Each wall is flat, endless, passes through zero and stands at right angles to its row. A trip goes straight from one point to another. Which walls does it cross, in order?

Walls:
(1): [-23  32]
(2): [-12 -12]
(3): [-51   4]
(4): [ 16 -29]
Trips:
[-40  38] to [21 35] -> 2, 3
[-5 19] to [ -6 -11] -> 2, 4, 1
[18 -4] to [  2 -34] -> 2
[26 30] to [-34 -28] -> 3, 2, 4, 1
[43  4] to [ 11 -52] -> 2
[ -1 -60] to [ -9 -48] -> 3
[ -5 -24] to [-4  6] -> 1, 4, 2

Walls:
(1): [ 15  11 -21 -19 -11  13  36  14  12  -1 -31 -21]
(2): [-54 -27 -19  -9  -8 -34 -56  12 -11  -2 -45   3]
(3): [ -4 -16  -2 -12  30 -28 -20  -7 -15 -10 -18  20]
(4): [ 35  -7   9  16  21   0  19  37 -21 -12  27  -9]
Trips:
[ -5 -23   4   5 -10 -29  -4  17  16 -38  40 -30] to [  4  -3   3  28  14 -26  11 -15 -10  13  29  -2] -> 2, 3
[ 27  32  -7  11 -28 -26  -6   1 -10 -10  38  45] to [ 53 -10 -16 -23  -4  -3  20  28 -45 -22   5 -34] -> 1
[  6  -9 -43  -6 -11  36 -19  28  24  20  31  -8] to [  8 -13  32   9  27 -17  35 -20  13  11   4  36] -> 1, 3
[ 11  21 -22  -2  29 -18  -4   4  15  15 -16  -1] to [ 38 -19   0  10 -18 -31  -9   6  18  -9 -12   8] -> 4
[-23  25 -35 -17   2   5   4 -17  16  30  -4 -15] to [-30   6 -28  24   4 -17 -16  23   7  11  -7 -54] -> none
[-15   7  33   2  23 -35 -11   2 -25 -34 -22 -43] to [-14  57  19 -19  47  30  23 -22  -1 -15  18 -55] -> 1, 2, 3

Walls:
(1): [  2  18  -9 -20   4  10  10  -5  19  28   4  25  26  -8   7   3  -6 -13
  18  -5  19  -8  -3   1   8 -17   8  -6   7   9   4  19  19  -3   0  -6
   9 -13 -24  12   1  28  14  17 -22  -1  14  -5]
(2): [ 19 -27   8  20  18   4   5 -10  -4 -21  12   8   6  -4   3  18  28  -7
  19  15 -13   6  21  15 -11 -11 -15   3  27  20  10  21  20  -2   8 -16
   4   9   8  -4   2 -18   5 -10   6  -7   1  25]
(3): [-12   6  -2   0 -32  27  -4 -18   7 -12  27 -21 -12  10 -36  -2 -27  27
 -15  12  19  -1  -7  -6 -41  -2  13 -13 -15  23  19  20  13  30  -6  21
  13  15  13 -21 -18 -18  21   6  -7 -13  19 -16]
(4): [-45  14  32 -23  24  -4 -15  -4  -3 -38 -31   3 -10 -19 -21   5 -24   2
 -16  10   0  -3   3 -28 -11  20  -7 -21 -14   2  -5   0   2  11  -6  -4
  -1  -9  -2 -23   5  -6   0  11  -8   0  10  30]
(5): [-23 -15 -10  -9 -38  45  -6  23   3   5 -10 -20 -25  -4  -7  11  -3 -29
 -10 -35  -7 -10 -12  -7  32  21  -4  56 -30  27  38   2   7 -12 -11  -5
   2  12   4   3  -4 -14   2   3  19  31  -6  15]
(6): [ 19  22  19  -4  -3  -1   9   6   2  13  12 -32  17 -16 -23 -23  -7  17
  42 -12  39  33  -6 -17  23  -9   3  -8  -7  25  15  -4  -2  51 -14  18
 -24  -3  17 -14 -12   0  14  14   0  -6  21 -16]
(7): [  1   9 -14  -1 -11   5 -14 -13   4 -12  -1 -49   0 -41 -21  -3   0 -14
  11  -3  16  -1   6 -26   8   4 -20 -29  12  13  21  18  21  -4  31 -20
 -19  14 -32   5  -7 -17 -12  38  31  -8  12 -28]
(8): [ 12   0  25 -18  -3  19 -56   8  12  -4 -19   8  11 -14  22  15  -7  -6
  -2  17 -16   8  -5   7 -22   9   4  30 -12   7   1 -16  10  22  26 -20
   4 -19 -12   2   6 -29 -21  -4  24 -23  -8 -18]
Trips:
[-11  39  12  10 -12  -4 -10 -10  23   0  10   8 -32   1  -5   2 -14  25
 -11  -1  22 -22 -11  -2  11 -14   1  24   1 -17 -13 -11  33  23   0  19
  15  20   5   6  23  10 -30  60 -14 -15  18 -22] to [ -5 -13  -5  -5 -13   3  -7  17  11  -7  -4   6  11  -2   4  16  27  21
 -19  13  -9  -8  32 -20  -9  12   2 -33   9  20 -24 -28  -4 -10 -22 -15
  -2  36   3  30   0 -14   0  -4 -21 -21   4  16] -> 6, 1, 8, 2, 7, 3
[  2   8  -8   0  -3  19  10  -9   6   1  -5 -18 -15 -13  -2 -10 -14   3
  -6 -19  25   8  -1  18  -9   5  10 -15 -32   6  -9 -21  -9   7   5 -24
 -41  -7  -4 -23   0  -9 -28  -6   9 -20  -4  -5] to [-34 -11 -15 -22  -3  -2 -20  -9  20 -26  -4  -3  10  12 -15   5  15   7
  -4 -10  21  -4 -27  -4  24  -6   7  -9 -26 -16 -12  31  27  21  12  19
   4   3  -3   8  15  18 -12 -22 -11   5   2 -12] -> 1, 8
[ 16  -8  11  13 -19 -13  -5 -17   5 -38 -23   5  -1  -2 -34  -5 -13   8
  12  -3  13  28  16 -19 -22   6  -8  18 -35  -6 -11   2 -10 -18  14  20
 -17 -12 -24  -1   1  11 -15  -8 -20   5 -33  -4] to [-41 -18  10 -30  -9 -31  13  29 -12 -12 -17 -11  -7 -14 -31  -3  -3   1
  23 -20   5 -10  10   8  17  11   7  -4   5  23  12   2  22   5   0  12
 -17  20   5  17   3  16  -4  -9  -8  -9  -9   9] -> 5, 8, 3
[-11  -5  25  16 -49  -4 -23 -13   9 -25   9   7   8  -5   9  29 -38 -20
 -15  42  11   7  16 -20 -12  15  18 -14 -30 -27   2   6  15 -16  -9  14
  22 -13   0  40   3 -15  20  -6  19   4 -36  10] to [-45  29 -12 -18 -29   0  26  -2  22  25   7  -3 -11  -5 -27 -27  21  29
   5  -1  11  -4   8  13  11  11  11   9  -8   5  32  -8  27  -6   4  21
  -8   9 -12 -19   9  -8   8  -8  21  20 -38   4] -> 7, 8, 6, 1, 4
